Each wall is flat, endless, passes through zero and stands at right angles to its row. A trip goes straight from one point to another. Which walls does it cross, in order?

Walls:
(1): [16 -7 27]
(2): [-60  25 -41]
(3): [  6  -4 -11]
(4): [-17 -35  15]
(5): [-45 -20 -15]
(6): [ 5  9 14]
(7): [15 33 19]
Trips:
[-13  21   4] to [-7  2  9] => 1, 4
[-20   2   0] to [ 10   0 -19] => 3, 4, 5
[ 4 20 34] to [ 18 -10 -11] => 3, 6, 7
[ -6  17 -12] to [ -2  17 -26] => none

Walls:
(1): [-13 -10  -3  -4  -2 -13  -8  -5   9 -16   5]
(2): [-11  14  34   0  -1  -2  39  -5  16  -8  -2]
(3): [ -9   7  -7  29 -15  14 -17 -13  13 -19  13]
(4): [-12 -19  -9   4   5 -14 -17  -7 -12  25  19]
Trips:
[  8 -10  -7 -12 -17   8 -22  -3 -14  -8  14] to [ 11  -4  -9  12  -8  -5 -13  11  13   8  16] => none
[ 42  -5   6  18  -3 -28  -7  -4   5  12 -13] to [  6 -28 -15   5  15 -14  -6 -12  -9   5 -17] => 1
[ 13  -3  -6 -29   2  16   6 -21   5  -4  -8] to [ -6  15  16  16 -10   2  -4 -15  16 -30 -18] => 1, 3
[-25  -1 -12 -16  -6  24  16  -4   2   4  15] to [  5   8   2   4 -12   2   7   3  13  11  21] => 1
[-33  34  31  14 -19  -1 -33 -14  -3   0  21] to [-26   8  -3   1   4  27  -8 -11   8 -19  23] => 4
[ 18 -10   1 -23   5   2  -4 -22   6  -6  -8] to [ -9  28  15  -3 -26  25   5   1   3  -1 -12] => 2, 1, 3
[  8  -9 -22 -12  -1   5  -7  22  16 -11 -16] to [-38   9 -13  -6  34  15   3  14   1 -13   3] => 3, 2
[ 19  31 -28  23  -6   2  -4  25 -13  17   1] to [ 10   5  15  -6 -10  16   5  -1  -7   3 -26] => 3, 2
[ -9  14  -4  22   4  -9  15  17  17   2 -17] to [ 13  10 -11  12  -5   1  12  28  -7   1  -7] => 3, 2

Walls:
(1): [-16  -1 -47 -18 -37   8 -13  -7   6  -9 -29  -4  -1  14  18  15 -15  18
 -15   3  -4  17  37  20]
(2): [-11   0  -8  28  15 -39 -10   1 -35   1 -39   4  34  15   6  -4  32 -11
 -11   1 -16  12  13  41]
(3): [-16   5 -13  -8  -2   7  41  18 -20 -16   6 -24  16  18   2  27   7 -14
 -27  23   7  -5  10   5]
(4): [-36  15  20 -20   5   0 -19   0 -11  -1  13   2  22  19 -28 -17  52   7
 -25  -3  21   0 -10  26]
(5): [ -8 -29   8 -14   1  19 -16 -22   8  15  17  -7 -24 -30 -12 -20  -6  14
   1  25   0  14  35 -14]
(6): [ -9  33  34 -29 -12   7  14   9  27  13   8   9  40  -4 -16 -10 -12  27
 -31   2  11   5 -29  19]
(7): [ 31 -24   7   6 -10 -19 -28  29 -23  18 -14  -3 -17  -9  -9   5  12  19
  -9   7  39   8 -26  -6]
Trips:
[-26 -14  -9  -8   0 -26   0   3  14 -44  -3 -27 -13   6 -14  28  -7  11
 -25  -9  23  -4  -3 -30] to [-16  12   7  29  -6 -12 -30   6 -19  18  42  22   2   1  17   4  17  -1
  -3  -1  17   4  -1  24] => 2, 1, 3, 6
[  3 -21  -2  -9  11  25  -7   1  -3  10  27   5 -10   5 -18  11  24 -21
  18 -21  14 -40   1 -12] to [ -2   6   9  -3   4  18  17  -3   5  -7 -31  -2   6  -1  -7  34 -17  11
 -22   5  -6 -10   5  18] => 3, 7, 5, 6, 1, 4, 2
[ 28  19 -12   9  50 -15 -31 -17  18   3  11   9 -16  18  15   0 -23   0
  26 -16  -2  -8  -8  -7] to [-17 -28 -11  21  19  18 -19  13 -22  -3 -23  10   9 -10 -11  -8  31  -8
  -4  23  -4   0  34  14] => 2, 5, 7, 4, 1, 3
[ 31 -13 -35   4   0  -8   0  30 -14 -29 -27  39  11   1 -42 -11 -28 -60
   9  21 -17 -15  -6 -12] to [ -9 -22 -23 -12 -14 -20 -36  10   8 -17 -20  19 -24  15  29  30 -12  16
  19  32   2   1 -12   7] => 1, 3
[ 31   6  12 -14  18 -20 -14   8  13  -1   0   1  15 -13   1  28  39 -25
  -2  27  -6 -34 -28  35] to [ -6   5  22  20  -2   0   7 -27 -29  -6  23  20   5  24  25  30  -1 -39
  -5 -17  -5  -9  15 -17] => 6, 7, 4

Walls:
(1): [  9  -4 -17   7   4 -12 -46  -1   6  32  19 -31  -3  26  -4  31  12 -17
 -23   1 -16  -5  28   6   4 -11  27 -17  -7  13  -4   4  -8   1 -19 -40
   7  21   2 -21 -16   5   1 -12  16  18  10 -11]
(2): [-46 -10  -1  -1   0 -20  16   7   2  21  10  -6 -18   0  13 -17 -21  16
  17   1  -4  23  10  18  -6  18  12   5 -27  -7   0  14 -19 -29  16 -20
   4 -14  19  22  -3 -29 -17  -3  19   2   1  22]
(3): [ 12  12 -11   0 -27  11  23 -19   1  -4   6 -16 -28   8  17  -9 -12 -35
 -35  18 -14  17 -11  -1  20  33  14  15   0  17  -4   0   6  10  -6  -3
  11  28 -16  21   0  22 -37 -17  -1  -2  26   4]
(4): [-15  16  -3 -11 -10  -7 -13  -7  -6 -28  19  12  -4  -8  30 -25 -28 -13
  13 -16  13   7  -6   1 -15  30  13   8  -3  16 -32 -15 -20  -8  27  13
  -4  -5 -18  -8  18 -37   5   3  -4  -8  28 -21]
(5): [ 32   6  26   3  24 -25  10 -18  11 -11   2  10  -3   7  13  13  -9  18
 -13   3  -5 -13  10  14 -16   6  13  13 -15  -3  15  10   2 -19  -7   3
   2   7   3  44 -15  -2  -2  -2 -21 -26  13 -26]
(6): [ 28  30 -35  13 -11  26  25 -38   0  18  -5 -43   5  22   3 -15   2  30
  15  -2  15 -18   7  20  -3 -29 -31 -42  33  16  13   0   1  23   9  12
 -16 -21 -28  14 -10  16 -10  21 -22   9   6  15]
(7): [ -1   2  40  14  -6   1 -10 -16  -5 -19 -36  11   3 -16  18  28  21  -7
  -8  -4   2  -2  12  19  29 -32   7   0  14 -16  24 -20  32 -19 -18 -13
 -10  -4  -2 -24 -23  14  13  17  30 -41  16  -2]
Trips:
[ 24  23 -14  -3 -10  24 -21  13 -17  12  10 -19   8   1 -19   0  12 -12
  -8 -28  -2  -7   2  -2   5 -25 -32 -26  -7  -9   8  -1  11   2  -9   6
   0   6  16 -13 -16  -3 -27   1   4   5   9   8] to [-20  -7   0  16  31  28  -4  11   4 -43 -10 -31  10 -44  19 -19   7  22
 -14 -50  14  -2  13  -1  32  26 -38  11   6 -22   6   6   2   4 -28  21
  -1   4  14 -36 -12  28   4  14 -24  18   0   2] => 1
[  9  -8   4  -8  22   1  -3  -7  19  12 -17   5  13   1  23   8 -15 -10
   7  16  27 -12   6  12   9 -32  29  18  22 -28  -7  26 -12   0  37  38
  11 -11  30   2  12  30  -2  -1 -24  -3  -9 -16] to [ -4   5  28  39  -3  17 -12 -14 -53  -7  12  28 -24  13  -4  14   1  23
   0   6  -4   6 -19 -36  -6 -35  32  -8 -19  -9 -15 -14   4  -6 -23 -20
  20   2   4   7 -19  17 -12   8  34  11 -12 -18] => 6, 1
[ 33  21  -6 -18   1  26 -14  -5   0 -15  -1   5   5  13  -9 -27   1 -11
  -9 -32  36   0 -10 -33  -4   7 -22  13 -22 -18 -10 -32  11 -19   8  -7
  20  15 -17  23 -23  30  -6  18  -5  13  -3 -41] to [  9  -8  -4  11  12 -14  -9   0  -1  -2  27  -1   2   5  18 -17  12  21
   6   3  -4 -18  14  23 -11  -7   3  22   7 -17  -9  11   7  47 -11  -1
  -1  11   1  28  13  32 -20 -13 -26  16  -9   2] => 4, 1
[-16  11   5 -24 -11  11 -15  13 -24   2  -5 -27   5  14  27  19  23  23
 -16  -6   3  19  10  23 -12   0 -17 -23   2  19   7  -1  19  -2  27 -13
 -12  13  13  11  -6  -1  -9 -11   2 -26 -28 -24] to [  3  -4 -19 -11 -41 -47  12   2  -6   5  -4  11  30  -7  -2   1  28  -9
 -24  -2  23  12  28   3   4   1  26 -29  15   4  31  13  14  -3  17  28
  39 -14  21   7  -2  25  -3 -17 -12  25 -25 -12] => 2, 7, 5, 3
[ -2  13  12  22   9 -14   3 -30  21  -5  18 -11   6  -5  -8 -10 -30  17
   3   6   8  31 -16  10  -5   3  11 -14  15  -4   0  11  34 -14   4  23
   7   0 -26  39 -35  16   9 -10 -14  35 -19 -21] to [ 20  13   0   5  -6 -20 -28  -3 -23 -10   1  12  -6  -8  21  20 -12  12
   3  24  41   7   4 -18  -9  22   7 -14  42  -1 -17  16 -27  -6 -10  19
  -1 -12 -14  46 -17   7 -13   6  -3  45   1  38] => 4

Walls:
(1): [ 19 -10   0  11  17 -34 -38 -11  -5  11  -5   3 -15 -33  -7   5  19  13
  31 -11 -17  21  11  19 -13  14 -29  13   8  22 -24 -23 -13  12 -19  23
   5  32  27  -5   7  10 -19 -40  -9 -22  -8   0]
(2): [ 35  16  33  12 -10 -13 -13 -35   0  18  51  14 -11  -7   5 -20  -8   5
 -12   5  -2 -19 -15  21  -9 -13  -2  -2   6 -10   9   9  -3  19  12   7
  10  -2  26   0  -2   9   1  -9 -26 -34   6  -9]
(3): [  3   9  17 -19   9  30  -3   5  18  14  37  19  20   5  -1 -18 -11  25
 -29  -3   5 -18   8  20 -10  21  -2  -6  12  -3  18 -17 -18 -23   2 -15
   1  -9 -42  -8   1 -24  -3   0   3   4 -26  -3]
(4): [ 21 -27  35 -10  -2  13   8   2 -13 -21  -5  17  -9  12 -10 -39 -32   2
  13  27  -3  -5   2   4  20 -13 -25   3  -8  30   6  34  30 -13  -4  -7
   3 -10  15   7  24   4 -23  10 -21  -7   9  10]
(5): [-13  -8  11 -16   5  -6 -36   1  28  26  16   9 -12  -4  12  30  11   6
 -15  -4 -10 -11  -1  -5 -13  -2 -15  10 -10 -24   8 -28  34  -8   5 -13
  23  28  13 -14  26 -35   9 -14  -7  -8   6  -4]
(6): [-33 -16  -6   4 -18 -16  26   4 -15  33   7 -10  12  -6 -21 -22  -8  22
  33  13  28 -12  29 -11  17  -2   9  22   6  25 -14  -3  16   0 -23 -13
  20 -19  -7   0  13 -20   7 -14   5   3   8 -10]
(7): [ -2 -15   8  15   7  10  -6 -28  35  -7  31  22  -9  24 -21  19  17 -11
  30  10  26   3   9 -17   8  -4  50   2   1  14 -27  -5   4  -2 -36   5
  -3   0   2  19  23  -9  -7 -38  10   8 -15 -16]
(8): [  2 -10  22 -14 -24  18  -9 -12  -7 -16  -5  14 -29  39  -3  14   9   8
   5 -14 -30 -31  -8 -12   3  35   3   9  33  -2 -15  17 -18  15 -16 -21
  25   2   3 -18   8  36 -14   9 -36   5 -10 -13]
(9): [ 26  16  -4   8 -40 -25 -24  19 -14 -20  20  27   1  24 -11 -12  -2  -8
   1  19  14 -21  24  47  10 -19  -9  17 -19 -13 -11  -1  26 -19  18   0
  -1 -34  13  28  15  -7  -9   1   3   2  -1 -45]
Trips:
[  3  11  24 -28  -6 -11   5  -9  -7  30 -16   8 -34  18  -3  11  -2  -7
  -9  -3  -5   7 -10  22  -8 -15 -13  22  20 -32  -5   0  28   9  10   0
 -38   1 -22  -3 -22   6 -12   6 -12   1   5 -21] to [ 12  19 -11  30  -9 -21 -11  -4  -9  -3  -8   3  27  36 -17   8  15  18
   7  19 -31 -13 -13   2  32 -10 -15 -12  -6 -11  10  11   2 -23  10 -17
  -4  -6 -11  23  34   2 -26 -10  -4   0   6  -1] => 4, 5, 7
[  4 -22  13  18 -10  -8  33 -12  23  31 -15 -23  -5  -9 -11  32 -18   1
 -48  26 -13 -30  -3   5   9   0  12  14  30  -3  23  14  34   3   5 -34
   0  -1  26  -1 -23 -18  -9   5  27   0   8   0] to [ -1  18   7  23 -24  34  -2  32   0  16  10   6  30 -17 -12  16  -6  -2
 -13  -2  -8 -10   4   1 -26   8  12 -14   7  45   3   9  12   6  14  12
  -3 -15  23  11   6  11  -7  -8  -3  -9  19  18] => 3, 5, 9
[-27  23  10 -19  26 -11 -24  -7  20 -25   6 -14  25  16  20 -18 -17  11
  12 -32   8   2  -1  -4  -5  -9   0  -9 -30  -7  32  12 -24  -3  10  -1
  -1  11 -19 -10   7  -1   7  -1   7  -4  29  23] to [-20 -11  13   0  25 -20  19  -8  23 -17 -33  -4   1  10   9   8  -2   1
   7 -17  60  12 -31  -7 -15  -3  12   0  -5  15  15  -1  10  12 -11 -11
  -1  25 -38  28   6  -6  10   6 -33 -35  11 -43] => 7, 3, 6
[ 14  23 -20  28 -14 -14 -20 -26   3  10   7 -28  25  14  19   6  12   8
  42   3 -30 -27   1  -6   4  -6   3  -1  26  31  21   2   5  16  11 -10
 -23   5 -20   8   7  30   1  14   7   6  17  -8] to [  4  -6  -4 -12  -8  10  -7   3  -8  -7 -41 -25  39  13  32  11  -4  -8
  -9  21 -30  -6  15   3   6  10 -35   2  11 -12  -2 -12  15  14   6   2
  -3 -15  20 -11  -8   4 -18 -21 -26  21  -8   4] => 6, 2, 4, 5
